Each row of a before or after table is a point. One or more steps were done to the points. Then noise was added and the rows were shuffled. The steps act on columns, c1 being the first. Write out the steps. A step turns or swaps two columns, mirrors them in a line or flattens them onto one, adds a multiple of one to another, or multiplies or shifts one. Angles are multiples of 10 degrees, from the lower column toward the higher: turns from -170 to 170, lines from 10 to 170 but not 90. Use the fewest steps. Two steps may share a column if one is a turn and the other turns, adds or multiplies; they go together, in the order done. Otherwise the lowest column goes first.
In the rows, 128 means zero.

Before (13 x 2)
[[123 148]
 [113 112]
 [182 154]
 [139 156]
 [110 131]
 [133 154]
 [106 142]
 [150 113]
 [109 152]
 [124 156]
 [134 142]
 [147 139]
 [146 144]]
After (13 x 2)
[[135 162]
 [127 152]
 [140 171]
 [151 146]
 [134 152]
 [177 235]
 [110 104]
 [115  90]
 [147 167]
 [111 125]
 [145 168]
 [108 108]
 [124 137]]
Steps: add 1.5 times c1 to c2

Before (8 x 4)
[[135 169 152  92]
 [183 112 114  95]
 [105 126 177  87]
 [125 116 121 107]
 [136 163 151 152]
 [126 100 114 110]
 [157 170 125 140]
 [127 133 114 152]]
After (8 x 4)
[[110 133 116 145]
 [138 116 113 110]
 [141 170 155 156]
 [137 126 175  81]
 [156 169 181 105]
 [137 101  94 113]
 [119 163 175 151]
 [191 112 102 137]]
Steps: turn c1 and c4 by 40 degrees; add 0.7 times c2 to c3

Before (10 x 8)
[[149 148 142 137 135 134  97 129]
 [129  86 110 118 139 149 120 166]
 [ 91 111 142 154 123 120  54 130]
 [209 111 107 108 155 119  91  85]
 [121 112 147 136 124 160  83 158]
 [173 149 124 176  87 158 147 131]
 [160 120 106 106  59 199  82 136]
 [132 118 145 117  94 121 113 120]
 [146 158  88 146 138 161 105 133]
 [124 118 108 138 122 182 164  72]]
After (10 x 8)
[[156 115 119 157 125 152  99 116]
 [120 144 111 131 103 131 122 124]
 [134 150 152 124  80  51 109 136]
 [130  97 163 110 133  93 119 150]
 [138 160 164 158 134 111 126 109]
 [ 55 154 114 132 148  95 115 174]
 [104  76 134 133  98  77 135 128]
 [149 128 132 144 126 103 110  92]
 [161 126 107 140 124  84 142 184]
 [112 110 117 112 134 111 116 118]]
Steps: turn c1 and c6 by -150 degrees; mirror c2 and c4 in the line at 120 degrees; turn c3 and c8 by -140 degrees; multiply c5 by 0.7; multiply c7 by 0.4

Before (9 x 12)
[[ 76 129 111 135 148 134 102 161 145 117 130 124]
 [134 138 122 133 118 123 145 112 152 151 115 142]
 [117 105 151 128 130 141  95 110 112 157 125 117]
 [113 122 105 125 123 213 160 143 119 164 130 122]
 [142 137  96 141 144  92 104 119 112  90 137 171]
 [135  94 118  99 153 204 186  98 136 143 119 122]
 [ 85 130  92 108 128 112 123  95 107  97 115 159]
 [115 134 139 119 148 125 136 124 104 147 147 136]
 [142  22 122  53 138 129 111 162 131 162 116 151]]
After (9 x 12)
[[135 154 121 142 118 122 145 144 152 150 116 150]
 [ 76 141 111 143 148 135 103  62 144 117 131  69]
 [137  99 119 109 154 204 186 123 136 143 118 159]
 [115 118 138 128 147 124 135 117 105 147 146 129]
 [113 117 105 135 124 213 161 105 119 163 130 105]
 [143  23 122  63 138 129 112 182 131 163 116 110]
 [ 86 115  92 118 127 112 123  85 106  98 114 147]
 [143 128  95 151 144  91 104 186 112  88 137 159]
 [118  92 151 136 130 142  95  95 113 157 126 135]]
Steps: add 1.5 times c1 to c12; turn c8 and c12 by -70 degrees; add 0.7 times c9 to c2; shift c4 by 10

Before (9 x 18)
[[ 89 101 136 108 104 168 116 118 137 121  89 125 152 105 122 146 145 132]
 [108 167  92  99  90 141 102 108 143 117 140  99 144 131 159 113 125 200]
 [152  91 111 144 168  94 135 131 101 144  98 137 111 169 152 117 102 112]
 [ 89 134 139 163 128 107 106 146 143 180 151 134 121 170 137 141 113 116]
 [157 126 123  95 145 122 125 117 143 163 164 132 117 149 155 140 124 116]
 [117 120 122 104 159 170 126 150 115 154 127  78 190 138  99 138 134 145]
 [155 143 116 128 127 160 177 116 144 123  91 144 123 168 110 127  92 137]
 [138  91 145  90  97 154 141 114 112 112 134  79 115 134 161  98 161 163]
 [ 93 107 100 117  85 164 131 123  86  99  99  85 152 110 161 152 130 148]]
After (9 x 18)
[[ 77  99 136 106 135 155 118 116 137 121  89 152 124 104 137 153 145 132]
 [161  89 109 144 123 110 132 130 103 142  99 112 140 169 140  58 102 111]
 [162 145 117 126 138 157 175 116 144 123  90 123 145 169 109 179  94 137]
 [102 164  92  98 127 125 102 107 139 116 139 144  97 131 143  32 130 200]
 [115 120 121 105 146 175 123 149 117 153 128 191  77 137 110 211 135 145]
 [ 79 132 137 164 121 109 108 146 142 179 152 121 135 171 151 103 112 117]
 [ 86 109 102 118 136 145 130 125  87  98  98 152  87 110 185  45 129 149]
 [166 126 120  97 130 128 125 118 145 161 164 118 131 149 169  55 126 113]
 [139  93 145  87 132 140 141 113 112 110 136 116  80 137 134  27 159 163]]
Steps: multiply c1 by 1.3; flatten c5 and c6 onto the line at 70 degrees; swap c12 and c13; multiply c15 by 3; turn c15 and c16 by -70 degrees
